Every row gives one point. A path goes straight from each point to the next, and from the last back to the first. The post is the endless flat space through its rows: a point in 2 columns, a line in 3, a plane in 4, and so on, so that a path can go around it. How many times does the path go around the post? Going back the other way cancels.

Post (2 x 3):
[[ 19  15  18]
 [  7   4 -41]]
Path:
[[-19 -11  15]
 [  7 -41 -47]
 [ 18  -4 -36]
 [ 27  32 -64]
 [  2  41 -30]
 [  6  12  37]
 [  9 -28  -9]
 [ 41 -24 -16]
 [ 20  15 -83]
 [ 10  57 -44]
 [  1  15   9]
 [-19 -53 -59]
 [ 16 -14 -27]
 [ 26  15 -10]
 [ 46  18  -2]
 [ 33  -7  -3]
 [  5 -15 -11]
 [-12  32  38]
 [ -9  51   4]]
Times around: 2

Post, 3 rows:
[[ -7 -13  36 -10]
 [ 33  11 -51   0]
 [ -5  -7  51  12]]
Path, 32 rows:
[[ 63  24 -57  -8]
 [-16  12  42 -41]
 [-19  28  15  23]
 [-15 -27 -33 -44]
 [-11 -57  64   2]
 [  5 -33  72 -18]
 [ 19  12  24   9]
 [ 16  24 -12  -4]
 [-30  15  33  17]
 [  1   6  49  61]
 [ 15 -43  33   9]
 [ 25  -5  31  18]
 [ 43  21  -6   3]
 [ -9  21  47  18]
 [ 30  39 -32  60]
 [ 25  -3 -39  33]
 [ 15 -17  41  22]
 [ 53   5  -3  17]
 [ 58  43 -23   7]
 [-17  29   8  -1]
 [-26 -10  20 -19]
 [-12 -21  27   8]
 [ 28 -40  24   0]
 [ 49  15 -12  22]
 [ 42  32 -36  15]
 [  2  36 -40  -9]
 [-70 -15  62 -26]
 [ 11 -22 -20  11]
 [ 23   2 -38   9]
 [  5  -3 -25  15]
 [ 17 -36  29  29]
 [ 37 -12   5   6]]
Times around: 5

Post, 7 rows:
[[ -9  20  12   6  -4 -14  51  12]
 [ 26  30 -36   6 -15   5 -42  10]
 [ 30 -73  39  11  -8  24  -9  11]
 [  7   6   8 -28 -19 -10  32 -38]
 [ 11   7 -11 -49  88  40 -69 -12]
 [-28  21   6  18 -19 -42 -14  -3]
 [-20   0  -4 -24  10  -9 -18  24]]
Path (17 x 8):
[[ 33 -10 -26  12   4 -15  16  21]
 [ -4 -30  46  -6  41 -31  17  48]
 [ 18  25   9 -27 -16   8   3  30]
 [ 24  -4 -22  -6 -38  33 -17  12]
 [-24 -27  -9  57  -1   0 -11  42]
 [ 21 -86  27  -1 -15  -6 -30   0]
 [  5 -24  21 -19  11 -11 -16   5]
 [  5  43  15  -3 -15 -23   8 -13]
 [ 43  16  16  44 -23 -23 -43  32]
 [ 39  66 -52 -18 -13 -19  56   2]
 [-45 -18 -16   4  84  12 -12  61]
 [-47 -20   0 -20 -18 -20 -48 -27]
 [-12 -39  43  -4 -28  26  42  50]
 [-21 -31  35 -62  11 -17 -14  -1]
 [ 22   6  20  34  62 -14 -11  46]
 [ 35 -40 -51  39  -3   5 -13  55]
 [  5 -28 -39  -9   8   9 -34 -25]]
Times around: 0

Post, 10 rows:
[[ -1   2 -29   1  13 -26 -17 -46 -13  18  46]
 [ -1  -9 -11 -33  36 -16  -5  -3  19 -14 -36]
 [ 14  -2  36  30  22  10  -2  30  26 -34 -12]
 [-37  -8  22  22  10 -28   5  12 -42   6 -13]
 [ 32  -3  41  13  -2   3 -57 -33 -33  -3 -58]
 [  4   3 -44   2  19   9  -7  29 -29  -6  36]
 [  4 -16  19  32  32  18  -6  48  35   4 -25]
 [  6   0 -49  -1 -21   1  17  -7  83  -7 -15]
 [-40   1 -24  31 -14   9  -4 -38  32 -21  22]
 [ -9 -14   8  20   8 -28 -33  21  20 -12   1]]
Path (31 x 11):
[[ -56   17   26    9   -7  -53  -24  -13    1    7    3]
 [  -5   15  -39   -5   12  -33   -3  -33   37  -22   19]
 [ -10    0  -34   32   38    8  -46  -13  -21  -29   48]
 [  33   -3  -35   -8    2   30  -37  -21   48  -54  -12]
 [   3  -35  -30   17    2    7  -43   -4   55  -44  -14]
 [ -29   -8  -19   43   14  -82   -4  -21   53   -8   18]
 [ -14    3  -15   27   29  -24    1   34  -35   -3   50]
 [  21  -14   18   33   42  -31   32  -25   44  -26   -1]
 [  26  -27  -34  -10  -19   -1  -18   -4   22  -20  -28]
 [  20   -8  -24    1    8    8  -19   13   57    1   22]
 [  12   30  -45  -30  -32   44   40    2   80  -40   -3]
 [   0   34  -29   30    5   40  -27   -3  -11  -15    4]
 [ -25   10   35   39   -1   29  -13  -39    3    3  -27]
 [  -9   15  -40   11    9   -2   36    9   55   -1  -11]
 [  15   -9    4   40   51  -14   -7   11  -86   33   10]
 [  23  -30   -4    9   -1  -15  -24  -28  -45   19  -57]
 [  26    9  -21   22   18    9    4   -8 -104    9  -30]
 [  20  -31   37   21   55  -14    1   15   13  -20  -30]
 [ -20  -35   28   20   27  -13  -48   23   68  -41   12]
 [  25   -8   39    1   16   53    2   14   15   19  -21]
 [ -23    8  -26   -3  -14    8    0   -8   35   21  -17]
 [ -32    3   28   30    6  -91  -55  -32   24  -19   26]
 [  49   -8   67   66   41  -20  -61   -7    8   -5  -33]
 [  39  -19   30   58   11  -10  -51   15   -2  -17   21]
 [ -38  -22    5   45   27  -60  -23   -8   51  -49   20]
 [  -8   22   -7    2    9  -30  -10  -22   51  -77  -23]
 [  12   22    4   35   49   15   18  -17   54    9    0]
 [ -22   -4    7   70  -13  -24   -1  -59   -1   17    7]
 [  22  -40   57   79   39  -19   -6   39   51   -9   -1]
 [   4  -17  -14  -21   40  -15  -41   -1  -59    7   45]
 [  10  -13    7   -5  -26  -63  -79   36  -18  -13   -5]]
Times around: 3

Post:
[[-39   5  28  21 -35 -12  30  20 -12   6  -6 -15 -27  -5]
 [-25 -27 -43  32   2  15  12  10   7 -12  26  16  27  40]
 [ -8  25  14   3 -15  -3  23  24  -1   1  13 -30  -9   8]
 [-46 -38  34  -9  -8  26  52 -16  21  34   8   5   9  21]
 [ -2  25 -48 -51  -9 -54 -31  -3  27  22  -6  26 -23  23]
 [-59 -22 -50  16  25  15  17  -9  19 -30  63   2  -3  15]
 [ 58  92  21  -5  12 -74  -3  10  -9 -26 -42 -27   2 -13]
 [ -7  -9  24  30  21 -42  18  -8 -25  -3  58 -14 -27  19]
 [ -5  23 -18  20  -4   2   6 -19 -14 -49  23 -29  -3  44]
 [ 22  -6  32  21 -38 -18  44  -8  -1   5  39  21   8  -1]
 [-19   9 -21  14 -16  -3 -28   7  21 -21 -20 -21  23  -8]
 [ 15  48  16   5   0 -26  16 -11 -35  13  37  33  22 -31]
 [ 22 -10 -28 -27 -10  -1 -20  36   3  -5 -17  41  21  -7]]
Path, 23 rows:
[[-31   0 -79   4  -3 -29  32  17  57 -21  13   2 -76  59]
 [-26 -28  -7  21  -8 -36  72 -21  42  42  11  28  10   7]
 [ 49  42 -16 -18  -5 -30 -32 -20 -26  -1  31  46 -14 -21]
 [  1 -21   8  -5  11  17 -13  11   2 -14  17  25  31  -5]
 [-23 -62 -26 -14  -5 -44  14  24  28  36  -9  38  12  64]
 [-47 -49 -25 -17   4  16  70 -48  12  58  44  81  23  44]
 [  4   9 -27 -14  -5 -16  -5  37 -41  27 -43  62  32 -16]
 [-22 -48  11 -23 -34   9  36  -5  13  27  28  21   6  31]
 [  1  -4  17   8 -64 -25  41   8  21  -8  35   2   6  -4]
 [  3 -33  28 -18 -20 -47  -5 -44 -49  60  35  23   0  27]
 [-19  21 -11  24  12   1  26  12 -12 -12  18 -19 -14 -39]
 [-35  -9 -50   2  31  10 -14 -32  -1  18  10  33   8  72]
 [-16  20 -32  -6   2 -17  20  35 -23  -4 -23 -17 -37  40]
 [ 13  13 -64  43 -34  36  -5  27 -39 -29   2 -27  22  53]
 [ 57  25  54 -21 -30 -45 -13  23  43 -14 -42   8  10 -86]
 [  4  -5   1 -18 -17   2 -33  31  13   7  21  35  16 -21]
 [ 71 -14  -7  -5 -17 -25 -39  53   8   3 -37  13  57  14]
 [  5  49  31  63   7 -38  79  14 -12 -38  17 -32  14 -13]
 [-55 -23  47  27 -15 -28  16  -3 -17  -1 -39 -16 -20  30]
 [ 45  19  45  -3  12  -7  39  -2 -31   8  15 -61  33  39]
 [ -5  49 -20 -26  13 -13  20  -8  24   3   0   2  15 -18]
 [-31  33  29  44   2 -42  28 -35   4  55  24  55   7 -16]
 [-13   4  68  47  -5  -9  60  31 -24 -15   6 -58 -48  44]]
Times around: 2

Post, 17 rows:
[[  4 -24 -27   5  17  15   4 -45  55   7  18 -23 -39  27  12 -16 -41  12]
 [-27  56  20  32  12   1  20 -20  35  12 -42  11  12  -4  13 -10 -70   3]
 [ 17   1  18  29  37 -28  -2  10  53 -38  20   3  35  58 -33   0  19  44]
 [-15  45  16  44  29  35  -5  22  44  30  -2  33  35   4  -8 -23 -30 -17]
 [ -7   4  33 -40  17  10 -16  11 -26 -41  26 -24 -47 -17  31 -13  18  -7]
 [ 53 -13  -5 -22  23  12   5  -1 -32  39  68  20 -32  -1  11  11  35   3]
 [ 27  -2 -36  19  43  -7  -4  -1  -4  -4  32 -25  12  15   4 -14  23  17]
 [-21  16  12 -11 -14   4 -10   5   8  10  23  -8 -19 -24 -13 -10  12  15]
 [ 38 -65  -2  30  39 -32 -42  75  37 -37  31   8 -20   0 -14   9 -33  56]
 [-31 -18  -2   8  33   7  20  37  14   6  25   4 -21  26  15   5 -14  56]
 [ 41 -49 -11 -24 -21  11   3  -4   9 -48  35   0 -33 -24  10 -14 -17  -6]
 [ -2 -12  14 -42   6 -52 -11 -13 -25 -12  20 -13  13 -51  72   3  20 -16]
 [ 27  21  -1  14 -10   9   9  36  53  -2  25   9 -20  36  -3  53   3   2]
 [  7 -14  30 -19   3  34  45 -13  -9  23  -1 -40 -31  14 -16   0  16 -38]
 [ 50  22  17  54   4  33  24 -15   6  38  40  -6  24  14  22  20 -19  23]
 [ -9  -4  30   7   4 -14 -23  21 -56  -6  16  17   9  23  10   1  36 -24]
 [-27  14  14  36  11 -12  33 -47   9 -23  20  -4 -24   4   1 -23  -2 -19]]
Path, 28 rows:
[[-10 -79  14  28  47  -1  -9  35  66  29  18 -51  17  42 -56 -31 -31  38]
 [-18  -3 -29 -56 -24 -71  -6 -53  23  35   1   8 -27  -3  -5  24   5  13]
 [ -6  -2  48  55  -3  28  41 -65  20 -15 -13 -38 -24  16 -60 -13 -47  -4]
 [  1 -12  -6  -3  39 -36 -10  -4  -5 -32   3 -36 -43   6   7   0  -6 -31]
 [ 12 -38  48 -43 -32  23  16 -58  -8 -15  48   9 -57 -28 -28 -23  21 -24]
 [-23 -31  -4  17  25 -58  -2 -22  60   3 -27  24 -80 -44 -43  -1 -15 -35]
 [ 17  37  -1  56 -17  34  44   5  18 -21  10 -26 -44 -16 -41 -14 -15  10]
 [ 19  -6  27  50 -27 -28 -44  31   7 -21  -6   5  29  39  29  50 -30  79]
 [-10 -26 -20   7 -12 -20 -41 -17  17  -5 -15 -21  17   6  18   5 -22   8]
 [ -2  -6 -18 -11   1  33  -3  20   4   1  81 -19  -6  27 -18   8  34  42]
 [ 28 -72   6  -2  10   9  37  20   4  11   0 -21 -38  40 -13  16 -22 -34]
 [ 55   0 -21  28  36 -59  31   2  17 -37  79  28 -15  -8   0  48   7   7]
 [-44  -9   5   8  14 -12 -32   1 -58  -3 -40 -45  39 -13  89  12  -8 -50]
 [ 18  25 -14  37  26 -16 -30   4  41 -11   2  18   9   5  27   5 -12   8]
 [ -2 -22 -28  10 -10   4 -27  17  -9  29  41  11 -41  67 -23  10  35  10]
 [ 52 -26   2  20 -44  15   9  28   8  -2  26  15  26 -41  33  15   9 -15]
 [ 63 -10  36  -1  43  22  15 -23  13  35 -21 -50  -6  34   1  22 -35  31]
 [-16  -4  52  39  22  39  26  -6   8 -10 -21  -9  21  34  37  -5 -37  -3]
 [ 34 -60  21  26  31 -48 -41  57  12   0  23  43 -24  11   0  23 -22  32]
 [-26 -14   6  14  51 -39 -17  38  28   2  18  38   9  45  36 -23  -4 -59]
 [-13 -57  13 -10  -5 -67 -24  12 -36  -1  54 -17 -41 -18 -44   2  22  26]
 [-41  21  42  -9 -57  19  27 -49  43  19   9 -23  28  23  -7  24   1  27]
 [ 61 -58   8  52   5  -4  32 -66  -5  60  51  -5 -10 -45  32   5 -42  23]
 [-30  -1  22 -22  54  28  32 -39  62  16 -27   3 -37  95 -61 -45   5  -4]
 [ -6  22  -8  19 -37 -16  10   6   4  41  -2  25 -11 -16  -2  17 -27  79]
 [ 22  63  21  38  82  50 -25  59  49  -2   8  15  10   4  18   9 -18  11]
 [ 44  29 -11   9  25  33  28 -16  17   4  43  25  10  21 -44  -6  27  -6]
 [ 18  10  31 -28 104 -32   1 -11  24  -8  11  15  18  14  46 -19 -29   2]]
Times around: 1

Post (17 x 18):
[[-35 -20   3  20   3 -13 -18 -15 -28 -17  30 -65 -20 -66 -12 -19  44  39]
 [ 26 -35  -8  -7 -44  59  22   8  23  26   0  24   2  53 -49 -10 -43 -13]
 [ 24 -51  -4 -41  -6  31  18  -5 -32 -22  -5 -32  13   7 -14  -2  59  12]
 [-27  -6 -14  11  10  24  22  35  32 -29 -10   9   9  -4  -2  53  28  15]
 [ 18  -9 -16   9  -8  18  29  -6 -18 -19  -3   7  -7 -37 -16  -9  16 -19]
 [-23 -44  37  22  15   8  -5  46 -12  20 -20  -1  24  28   2  10 -21  -3]
 [-79   4  10 -15  23  13 -62  49 -39  49   3 -13 -23  22 -66 -28  -6  27]
 [-24  16 -53  -8 -12  10  -2  10 -18  40 -23 -15  21 -40   0 -40 -16  33]
 [ -8  -5 -22   0 -11  34  24 -32   6 -24 -32 -46   8 -20 -11  36  15 -32]
 [  1  -6  25   0 -24   8  14  -6  22  23 -27   0  28  78 -49   8  34  -9]
 [-24  -4 -18 -19 -19  -6 -26  10 -27  36   2   3  -9  11  35  21  27 -28]
 [ 36  -3  21  20  18  29 -23  -1  -8 -14  27 -21  -4 -12 -39 -15 -23  12]
 [  4 -12 -37 -49 -25  23   4   6  11   8  31   3  31   0  25 -19 -38 -29]
 [ -9 -51  -4 -23 -14  29 -83  12 -28 -24  16  29 -19  -4 -32 -18  -9 -11]
 [-32  19  21  -2 -23 -20 -28  34  34   1 -35  13 -49  14 -18 -20  15  35]
 [  0  17   7  -3  25 -22  43 -18  21   9 -22   6  15 -16  38  11 -54  24]
 [ 24  11 -50  22  13  -4   6   6  14   2  16  21  -4  22  -9 -31 -66   5]]
Path, 25 rows:
[[ 21 -43 -21  -2 -34 -10  31 -12   6  17 -55   4 -21 -19  -6 -22 -32  19]
 [-31   0 -17  57  10  44 -24  44 -10  46 -13  -1 -37 -45 -28  -2  -5  22]
 [-62  52  -2  23  57 -11 -74  35   6 -30 -25 -18 -38  13 -48 -31  27  83]
 [-58 -34  16  41  23  -8 -30  37 -25 -19  34 -34  13 -23 -28  -6   3  47]
 [ 15   1  -1   4  62  -5   5  11 -10 -73 -36  -1 -21 -21 -51  17  -3  24]
 [ 18 -46 -68 -16  31  31 -32   2 -44  16  -5  -1  21 -55  -3 -26 -30  90]
 [-13  -4 -35 -11 -29  18   1  36   3  -7 -33 -19   1 -44 -34  13 -27  -6]
 [ 13 -49  50  -7  -5  23  16  -7 -45 -47  12   1 -34  55 -53   8  43   7]
 [-24 -52   9  23 -11  44  20  36 -22  37 -44  23  11  -8  -7  -9 -16  15]
 [ -9  -1 -64 -28  18  32 -40  12  33 -11 -28  -9  14  15 -13 -18 -82  21]
 [ 38  29 -18 -52  16  27 -41  -3 -36  -8 -31  23  14  -7 -36   6  29   4]
 [-33  19  -3   4 -39  -1  11   9  -9  62  13  -4 -51  -6 -29   2  25 -19]
 [ 11  11  11  41   9   7 -16  43  27   8  32  -6  -2   8 -35 -52  38  21]
 [-22 -49  13  94 -17   6  21  40 -14  56  24  16  24  39   7  20  15   0]
 [ 18 -46   9 -39  26  56 -39  25  -5 -43  -4  25 -46  69 -17  24  -6 -10]
 [  8  -1 -30  46   3   5  28   6  64   8 -15  21  30 -52  23 -11 -50   5]
 [  8 -47  12  10  33  -7  34  53  16  -9  32  -7  -7 -13  25  21  28  47]
 [-28  19 -29 -38  53  -1   6 -28   0  23 -34 -55  50  21  27  21  -7  55]
 [-71 -23   1  25   5  34 -44  -5  -2  54  34 -40   8  91 -39  49  19  28]
 [-10  22 -29  30   7  10  -2  18  32  10   5  20  11  35 -12  -8  40 -14]
 [-23  34 -29  48 -43 -36  24  19  21  24  -8   7  29 -37 -16 -30  61 -10]
 [ 16 -32 -72 -11 -42  62 -15  10   4   2  -9 -15 -17 -48 -32  20  79 -12]
 [ -8 -35   0 -46  38  35 -14 -19 -10 -33 -37  20 -33  36 -54   4 -16  13]
 [-46  -2  44 -72 -29  50  11 -35 -25 -29  72 -96 -22 -41 -12   7  47  15]
 [ 19 -16  20  23   5  21  -3   7 -20   3 -38  -4 -11  20 -41  12 -39  26]]
Times around: 1
